Each row is a point. The points of each table are mixes of a few directions, plus a little noise. How many directions does each table use, and how many do they share? Where both have some left over, give the other angles between the two spaces (their principal angles), to ten degrees, smallest first.

First:
[[-12  19  45]
 [-12   6  40]
 [ 22  12 -62]
 [  3 -34 -24]]
Second:
[[  8  -1 -21]
 [-18   2  58]
 [ 22  -2 -69]
 [ -8   1  30]]
Directions: first 2, second 1, shared 1

First (6 x 4):
[[ 19   7  14  31]
 [-13 -21  19  11]
 [ 33 -31 -47   5]
 [-26  13   1 -31]
 [-62  19  50 -29]
 [ 54  13 -39  19]]
Second (5 x 4):
[[ 22  72  30  27]
 [ -1 -44 -46 -23]
 [ 24 -24  -5  29]
 [-29   4  -5 -38]
 [-18  -7  26   5]]
Directions: first 3, second 3, shared 3

First:
[[  3  -9   4   3   5  -7]
 [ -9  39 -19 -13 -25  31]
 [  6 -24  12   7  16 -19]
 [  6 -22  11   7  16 -17]
 [-20  79 -39 -27 -52  62]
 [ 16 -61  31  22  40 -49]]
Second:
[[ -5  22 -11  -8 -14  17]
 [  5 -23  12   8  15 -19]
 [-10  42 -21 -14 -27  33]
 [ -4  17  -9  -6 -11  14]
 [-17  67 -33 -22 -43  53]
 [ 13 -50  25  18  33 -40]
 [ 22 -89  44  30  57 -70]
 [ -7  32 -15 -10 -20  24]
 [  3 -16   8   5  10 -13]]
Directions: first 1, second 1, shared 1

First, 10 rows:
[[-65 -35  22 -38 -12 -13 -64 -58]
 [ 40  -3 -19 -21 -31 -49  29  38]
 [-16  24  -5   7  16   2 -15   7]
 [ 21 -62 -12  17 -17  15 -21 -55]
 [-26   5 -16  28  23  22 -51 -31]
 [ 27  14   1  -7  -8 -13  42  38]
 [  6  53   8  -4  14  -6  42  58]
 [-23  -5 -19  30  20  22 -57 -40]
 [ 35  -7   9  16   0  23  45  10]
 [  2  18  33 -26  -4  -4  51  35]]
Second:
[[ -3 -27  15 -14 -15 -11   0  31]
 [-20   6  21   2   7 -14  29  37]
 [ -3  -5  13 -28   0 -38 -32   6]
 [-23  -8  28  10  -2  -1  53  60]
 [ 15  29 -33  27  14  37   1 -55]
 [ 11  18 -33  51   5  70  46 -33]
 [ 17   2 -21   0  -2  12 -27 -39]
 [-27  -3  45 -41   7 -76 -18  53]
 [ 33 -14 -34  -8 -13  21 -52 -60]]
Directions: first 4, second 3, shared 0; angles 30, 30, 50

First:
[[  -8   -5   -7   -5    4   -3   -2   -4    3]
 [  39   25   86   32  -39   17   10  -20    1]
 [  -4    3  -18    6    1    3   -8    5   20]
 [  -3    4   18    5  -11    1   -2  -20   26]
 [  -9   -2   31   -4  -10   -5    1  -34   22]
 [ -24  -15    7  -22    6  -15    3  -28    7]
 [   4    3  -34    7    8    6   -6   28   -5]
 [  -3    0  -14    3    3    2   -5    5   10]
 [ -10    3  -11    6   -2    2  -10   -8   35]
 [  16  -17  -58  -26   40   -7   17   75 -121]]
Second:
[[-16  -2  34 -32 -45  40 -39  77  10]
 [ 32  31 -14 -19  45   5  -9  13  16]
 [  0  -9 -20 -11  13 -52  30 -42  28]
 [ 11  -1  33  15 -18   0  13 -10 -24]
 [-18 -19   9  10  -6   6   6 -12 -41]
 [-29 -18 -15 -23   0   1 -12  15   1]
 [  3   8  11   9  -2  30 -14  20 -20]
 [ -8  -2 -31  -4  36 -15  10 -31  -8]
 [ 23  12  -3  57 -25 -14  21 -32  36]]
Directions: first 3, second 5, shared 2; angles 50
